Each row of a before or after table is a point. The points were changed in one or more steps. Then noise was added and the rows were shuffled. The steps act on columns, c1 being the first. Write out the steps. A step turns or swaps two columns, mirrors them in a line or flattens them onto one, adds a multiple of one to another, or multiplies or shifts one. Angles are multiples of 10 degrees, from the lower column toward the higher: turns from -170 to 170, lines from 10 to 170 but not 90. Use the fewest steps. Two steps may share a column if one is a turn and the other turns, adds or multiplies; they go together, in the order done. Otherwise the lowest column goes first.

Before, 10 rows:
[[  2.7  -4.8   5.1]
 [  5.0  -5.6   3.2]
 [ -2.3   1.5  -6.7]
 [ -1.4  -1.1   3.3]
 [  1.1 -10.9  -1.9]
 [  6.3 -12.2   5.1]
 [ -3.7  -3.1   2.6]
 [  7.6  -3.0  -3.3]
 [ -0.8  -0.1   0.9]
 [ -0.4   0.0   6.3]]
After (10 x 3):
[[ -3.4  -3.0   7.7]
 [ -6.5   1.7  -2.5]
 [ -1.8 -10.8   1.1]
 [  0.9  -0.2  -0.7]
 [  4.8  -4.8   2.6]
 [  3.3  -1.1  -1.3]
 [  3.3  -5.7   4.9]
 [  2.4  -3.2  -3.6]
 [  6.3  -0.1  -0.2]
 [  5.1 -12.2   6.1]]
Steps: swap c1 and c3

Before, 13 rows:
[[ 2.6  5.3  4.6  2.4 12.5  1.1]
 [-5.9  6.3 -2.2 -4.0  0.0  0.9]
 [ 3.5  5.0 -0.4 -4.4  1.7 -6.1]
 [-3.2  4.4  0.7 -5.0 -1.0  0.7]
 [-1.7 -3.6 -1.1 -9.0  6.2  0.9]
 [ 3.2  0.7 -5.9 -4.2  6.8  0.6]
 [-5.7 -0.9  0.9 -8.6 -1.8  5.1]
 [-4.4  7.1  5.6 -2.8  0.4  2.3]
 [-3.6 -7.0 -0.2 -2.6  3.6  3.5]
 [-1.1  1.7 -8.5 -1.7 -2.1  4.7]
 [ 3.1 -4.4 -0.6 -4.5 -4.4  4.2]
 [ 3.9 11.0  2.1 -5.4  2.3 -1.4]
 [ 2.3  0.5  3.8  6.9  5.9  3.4]]
After:
[[ 3.2  0.6 -5.9 -4.0  6.6 -1.5]
 [-3.6 -7.0 -1.1 -2.8  3.7  3.3]
 [ 3.9 10.9  2.5 -5.2  2.2 -0.9]
 [ 2.2  5.3  3.8  2.4 12.5  2.5]
 [-1.6 -3.7 -1.4 -9.0  6.1  0.4]
 [ 3.8  5.1  1.7 -4.4  1.8 -5.8]
 [-3.3  4.6  0.4 -4.9 -1.2  1.0]
 [ 3.1 -4.6 -2.1 -4.6 -4.3  3.6]
 [-4.2  7.2  4.3 -3.0  0.5  4.2]
 [ 2.4  0.5  2.4  6.9  5.8  4.5]
 [-1.2  1.9 -9.5 -1.8 -2.1  1.6]
 [-5.8  5.9 -2.3 -3.9 -0.1  0.4]
 [-5.9 -0.7 -1.1 -8.4 -1.7  5.2]]
Steps: turn c3 and c6 by 20 degrees
